Each row of a before or after table is a point. One or more steps were done to the points. Then noise was added and the rows were shuffled. The steps act on how far a point lies along the listed directions, d1 being the first. What was done? A step turns or swaps two directions, mirrors them in a line or flattens them onto one, adds a multiple of one to another, or multiplies one. Angles are multiples of 10 degrees, from the lower direction toward the higher: turns from -170 to 170, lines from 10 to 170 but not 90. Use the fewest steps. Two steps may share a direction if one is a turn and the other turns, adds or multiplies; they go together, in the order done. Otherwise the lowest direction goes first.
In the rows, 128 means zero.

Directions:
(1): [ 93 115]
(2): [115 163]
Before (8 x 2)
[[147 141]
 [ 80 141]
 [ 99 137]
 [ 76 143]
 [161 132]
 [150 126]
 [112 128]
 [149  81]]
After (8 x 2)
[[108 145]
 [131 116]
 [123 145]
 [123  77]
 [118 157]
 [135  77]
 [130  96]
 [169 161]]
Steps: turn d1 and d2 by -110 degrees

Directions:
(1): [126 179 124 142]
(2): [156 117 129 172]
(3): [ 91 118  98 149]
(4): [102 127 172 143]
Before (11 x 4)
[[134 166 104 124]
 [131 124 135 115]
 [112 165 134 159]
 [127 134 154  99]
 [160 177 103 141]
 [155 111 126 100]
 [150 117 106  90]
 [159 135 119 115]
 [136 107 161 103]
 [100 106 139 113]
 [162 121 136 133]]
After (11 x 4)
[[168  98 129  97]
 [201  85 147 106]
 [119 162 140 123]
 [ 87  75 124 142]
 [170 134 149 133]
 [118 137 136 104]
 [181 162 142 106]
 [132 141 131 120]
 [200 160 135  87]
 [188 133 146 108]
 [ 81 152 113 132]]
Steps: multiply d1 by -1; add 1.5 times d4 to d3; turn d2 and d4 by 20 degrees

Directions:
(1): [119 126 126 134 191 141]
(2): [144 107 169 127 140  86]
(3): [162 116  82 142 135 104]
(4): [ 83 130 120 165 124 100]
Before (8 x 6)
[[102 113 123 160 171  89]
 [151 104 135 113 194 122]
 [ 85 127 118 132 120 146]
 [115 155 146 116 134 167]
 [129 109  99 135 171  85]
 [ 78 141  86 169 145 114]
 [ 85 121 144 164 169 122]
 [111 134 119 118 108 122]]
After (8 x 6)
[[141 126 133 103 124 117]
 [ 91 137 104 143  73 120]
 [125 130 168 136 151  99]
 [ 92 130 144 154  75 109]
 [141 128 109 138  66  78]
 [136 101 143 123 108  98]
 [ 67 136 100 155 143 134]
 [ 97 142  72 133  98 124]]
Steps: turn d1 and d4 by 90 degrees; mirror d2 and d3 in the line at 110 degrees

Directions:
(1): [126 186 145 111  97 122 108 143]
(2): [123  92 158 148  85 127  95 121]
Before (13 x 8)
[[129 133 112 122 151 141 140 129]
 [131 149 104 133 133 128 132 132]
 [121  77 156 158  83 125  92 112]
 [133 148 148 118  95 124  86 160]
 [129 149 132 125  97 120 109 127]
 [129 112 138 136 118 139 118 135]
 [111 102 167 139  65 124  79 133]
 [108  65 146 154 101 142 109 115]
 [135  61 135 147 115 137 119 110]
 [112  26 188 181  59 139  77 112]
 [134 107 104 132 154 126 155 121]
 [121  89 148 162 112 142  99 103]
 [129  86 143 135 139 125 131 121]]
After (13 x 8)
[[131  66 138 149 108 136 111 110]
 [127 127 109 123 150 140 141 128]
 [110 117 168 136  59 119  80 138]
 [129 155 128 121 101 120 111 130]
 [133 101 107 135 149 126 150 120]
 [130 148 101 134 135 130 132 132]
 [124  95 152 159 106 141  95 107]
 [111  47 194 176  43 135  70 116]
 [130  86 146 136 132 125 128 120]
 [134 156 147 115 100 123  91 160]
 [105  71 150 154  94 140  99 113]
 [127 117 139 137 117 138 117 135]
 [122  88 161 158  72 124  87 113]]
Steps: turn d1 and d2 by -10 degrees

Directions:
(1): [125 135 109 140 187  87 141 122 106]
(2): [104 115 124 158 152 133  82 141 170]
(3): [165 183 106 120 136 141 103 109 143]
(4): [172 112 148 156 112  99  93 131 103]
(5): [148 138 124 111 123  99 142 188 158]
(6): [116 171 178 164 133 137 144 141 124]
Before (9 x 9)
[[122 144 130 127 127 130 119 154 155]
 [111 115 103 100 144 156 142 109 152]
 [130 120 123 138 137 128  97 125 127]
 [132 146 135 137 164 101 129 121 120]
 [135 204  87  99 157 193 109  72 171]
 [ 55 145 134 145 162 188 129  60 118]
 [120 135 122 130 115 111 107 154 154]
 [136 119 111 158 178  90 102 153 153]
 [122 131 148 149 136 136  98  90 109]]
After (9 x 9)
[[175 131 148 124 122 103 149 141 113]
 [ 99 160 120 120 160 146 188 109 119]
 [126 117  95  86 128 122 122 132 151]
 [235 190 100  91 121 114 110 108 119]
 [128 148 141 124 116 146 132 107 106]
 [185  88  77  61 112  81 136 134 102]
 [108 154 141 132 105 141 142 117 117]
 [115 135 114 119 165 118 132 105 125]
 [121 138 119 102 130 140 141 137 135]]
Steps: turn d2 and d4 by -140 degrees; turn d1 and d4 by -20 degrees; turn d5 and d6 by 130 degrees

Directions:
(1): [136 112  93 134 143 140  83  83 155  97 136]
(2): [ 89 157 135  95 155 150 153 111 163 122  99]
(3): [133 138  78  98 121 133 148 158 150 133 177]
(4): [126 143 100 150 133  82 110 145 163 162  94]
(5): [ 80 106 143 108  99 111 107 103 135 165 156]
(6): [151 116 124 132 169 161 133 111 121 191 134]
Before (10 x 11)
[[132 130  89 130  93  85 131 165 143 164 160]
 [180 141  88 127 130 162 145 165  91 107 154]
 [110 155 121 123 147 132 154 136 143 149  92]
 [128 112 109  95 167 172 145 109 136 161 154]
 [132 115 165 158 161 136 141 143 122 163  61]
 [152  98  96 121 123 153 101  93 105 110 184]
 [160 125  74 134 166 145 128 136 137 134 135]
 [171 100 143 162 139 149 119 103 104  77  95]
 [134 145 168 139 172 148 152 129 127 176 108]
 [125 123 127 138 154 164 115  71 131 130 121]]
After (10 x 11)
[[ 83 104 125  76 118 166 149 127 152 122 170]
 [107  91 107 120  75  86 108 133 144 153 167]
 [123 138 129 128  83 112 154 160 104 118 156]
 [115  97 168 139 111 124 117 114  81 115 130]
 [ 97 138 147 103 135 155 160 119 119 141 121]
 [157 120 117 166  93  82  97 144  96  95 121]
 [ 95 114 146 146 101 107  67  86 114 116  96]
 [117 129 164 124 108 116 148 150 100  70 105]
 [ 89 146 156  90 121 148 150 123 146  93 162]
 [168 115 133 157 168 166 118  83 116 112 105]]
Steps: mirror d1 and d2 in the line at 120 degrees; turn d3 and d5 by -160 degrees; turn d4 and d6 by 130 degrees

Directions:
(1): [160 114 105 115 138 123 174 129 105 179 159 113]
(2): [131  84 159 170 142  95 136 168 114 109 143 123]
(3): [126 138 185 101 122 115 132  94  88 122 121  91]
(4): [110 100 137  85 159 171 123 158  98 128 118 155]
(5): [ 82 144 128 112 152 114 187 128 155 102 140 128]
(6): [104  74 111 115  83 135 125  97 129 109 161 128]
Before (9 x 12)
[[110 146 140 105 137 150 113 133 116 103 114 128]
 [109 120 141 115 160 122 139 150 134 102 120 129]
 [140 127  84  99 124 169 132 124 129 151 125 151]
 [105 152  89  88 123 133 156 113 159 131 125 130]
 [126 110 131 140 127 141 110 139 120 112 122 126]
 [ 99 109 146 117 137 128 120 138 125  89 126 139]
 [145 146 145 119 118 144 101 120 102 138  93 122]
 [120 112 147 122 146 141 122 138 122 107 119 137]
 [113 169 115 123 144 152 109 143 165 113  98 164]]
After (9 x 12)
[[153 161  84 105 106 145 102  87 148 153 113 120]
 [152  65 181 215 139  31 146 198 111 103 148  94]
 [177 117 119 167 154 104 154 176 120 165 147 130]
 [155 169  92  83  99 156 110  69 125 165 123 119]
 [156  55 205 206 166  77 126 215  84  97 129 124]
 [153 142 102 107 114 160 111  93 129 152 119 130]
 [121  65 122 134 130 135 145 166 105 124 140 143]
 [132 153 107  89 126 168 122 104 120 144 114 124]
 [154 106 108 134 114 131 121 135 108 142 148 116]]
Steps: turn d1 and d2 by 160 degrees; multiply d2 by 3; swap d3 and d6; mirror d4 and d5 in the line at 140 degrees

Directions:
(1): [163 129  97 134 122 145 110 106 115 102 125 178  81  88 108 148 166 122]
(2): [153 133 134  99 140  84 161 109 135 109 163 181 117 165 143 140  91 131]
(3): [ 82 159 171 128 127 131 109 135 114 132 119 169 141 128 107 173 133 181]
Before (13 x 18)
[[131 134 138 133 125 125 112 117 113 104 143 172  96 132 129 139 135 139]
 [ 92 156 150 102 134  99 141 126 128 134 148 137 149 171 139 135  94 162]
 [126 145 154 117 138  95 127 117 140 138 139 168 125 158 145 156 101 144]
 [ 92 138 153 124 126 124 126 130 133 160 133 120 143 163 127 153 107 165]
 [109 130 150 120 118 102 159 140 141 151 129  91 172 183 156 103  75 123]
 [113 147 132 120 135 113 142 135 142 156 129 114 155 159 136 121 109 129]
 [131 130 138 120 121 115 135 107 133 123 130 135 127 153 129 121 113 123]
 [172 131 126  92 155  31 198  88 145 106 181 200 115 189 144 130  84 120]
 [125 123 112 137 124 131 113 135 133 123 108 127 133 129 110 128 144 120]
 [115 153 154 135 133 135 117 119 118 115 121 210 106 111  99 188 146 173]
 [147 120 117 140 125 138 120 116 130 121 119 118 124 133 134 113 129 107]
 [ 84 147 153 142 125 145 123 146 121 144 109 102 138 131 112 131 133 133]
 [107 122 125 142 120 152 120 139 133 139 120  64 144 122 141  99 127 116]]
After (13 x 18)
[[ 89 150 151 119 137 109 146 149 146 172 126  87 181 175 143 114  94 137]
 [185 136 110 118 138 114 143  88 124  84 150 248  61 112 110 178 139 135]
 [143 135 126 137 122 133 104 110 107  94 141 191  79 115 121 148 150 137]
 [ 39 178 195 146 131 117 103 136 108 150 101 176 162 123  81 189 159 212]
 [113 115 127 132 126 132 141 141 144 142 134  47 157 148 159  82 101 105]
 [ 46 139 195 125 118 103 156 173 146 186 114  37 228 208 162  97  55 149]
 [127 127 134 118 137 105 168 134 139 135 142  95 134 171 144 101  90  98]
 [105 151 167 122 137 103 117 126 138 146 130 158 137 155 139 161 105 157]
 [135 126 122 147 122 150 108 120 124 123 110 119 124 122 125 122 141 116]
 [ 69 157 168 100 137  93 148 140 133 150 147 110 176 191 148 127  75 169]
 [103 127 153 109 134  97 155 130 148 164 151 100 156 198 151 131  73 149]
 [105 137 152 129 118 128 120 118 128 133 117 126 139 146 119 129 122 140]
 [144 118 101 131 126 123 121 128 135 116 116 136 123 132 115 124 140 109]]
Steps: multiply d1 by 2; swap d2 and d3
